Each row is a point. Before rounding, the points of a table are all equally far from one centre. They may lie mostly on one side of it. Where is the centre, to within rounding?

Points, 7 rows:
[[-13 -60]
 [ -2 -59]
 [  4 -58]
 [ 26 -46]
 [ 46  11]
 [ 47   3]
 [ 45  13]]
Centre: [-11  -1]

Points:
[[ 14  20  -9 -20  23 -41  -5 -23]
 [ 33  12   6  25   1 -29  30  29]
 [ 34 -16   2  20  24 -52  25   6]
 [ 27 -17  -6  12  17 -60  19  -9]
 [ 44 -10  19  23  26 -22  31  15]
 [ 25   7  -9  -7  45 -37  44  -3]
 [ 49 -24  21 -17  26 -42  17  29]
 [ 58  15  -1  -5   1 -24 -12 -17]
 [ 31  27 -24  21  11 -21   6  -4]
 [ 41 -23  -6  13  -4 -34  27  41]
 [ 54 -14  -8  -1  -1 -59  15  13]
 [ 47  -4 -25   5  33 -43  34   1]
 [ 38 -22   1  30  -9 -27   7  19]
 [ 26 -24  -3  29 -19 -23  15  15]]
Centre: [ 25  -7  -6 -14   9 -17  13   7]

Points:
[[ -1  -8 -24   1 -16   3  53  -3  -8  -8  -3 -21  45  13]
 [-10  -6  28  23 -55  -6  37   0  -8   3  31   6 -12 -10]
 [ -1  -8 -20 -12 -46  -7  40 -15  30  18  27 -14  14  -1]
 [  4 -41 -10  -8 -29   1   8 -25 -39 -13  -2   1  16 -43]
 [-14   2 -32 -11 -15  -1  32  -7  -4  -7  22  15  45  18]
 [  8 -25 -32  -8 -38  10  53 -16 -15  -9   2  -3  32  22]
 [-32   0 -19   1 -52  25   9 -35   0  -3 -14  25  10  14]
 [ 16 -37 -19  15 -31  -3  25   4 -10  -9   9 -38  36  -8]
 [-25 -24   2  25 -38  -6  22   1  -3  12   7   4  22  25]
 [-14  -4 -16   8 -57  27  16   8  10 -16   1   2  44  27]
 [ 11 -14  23   8 -49   6   1   8 -17  -8 -14  11  42  26]
 [  7  -9  -4  18 -14  11  55 -20  15 -23  14  23  56   0]
 [ 22 -34 -12  20  -3 -30  19   2 -21 -18  13  -5  37  -5]
 [ -6   1 -27   0 -25   3  50  -1 -18  10   3   7  47  13]
 [ -2  -5  12 -21 -12   6  41 -36 -19 -17 -13   0  36   7]
 [-28 -12   6 -13 -12 -34  25 -22 -19 -12   9  20  16 -10]
 [-16   4   8  24 -35  26  44 -33 -17   3  12   3  26   3]
 [  0  -1 -17  -2 -34   2  48 -13 -17   8  13  25  -1  37]
 [ 17   7 -20   4 -42  12  40 -31  13   7  15   3  46  20]
 [-30   4  -3  12 -23  22  27  -7  -7 -34  15  -7  27  23]
 [-20 -22   6  15 -60  18  27 -16 -16  22  -2  18  22  -9]]
Centre: [ 14  -1 -10   7 -29   4  18  -2   4 -17  -5  13   5 -14]
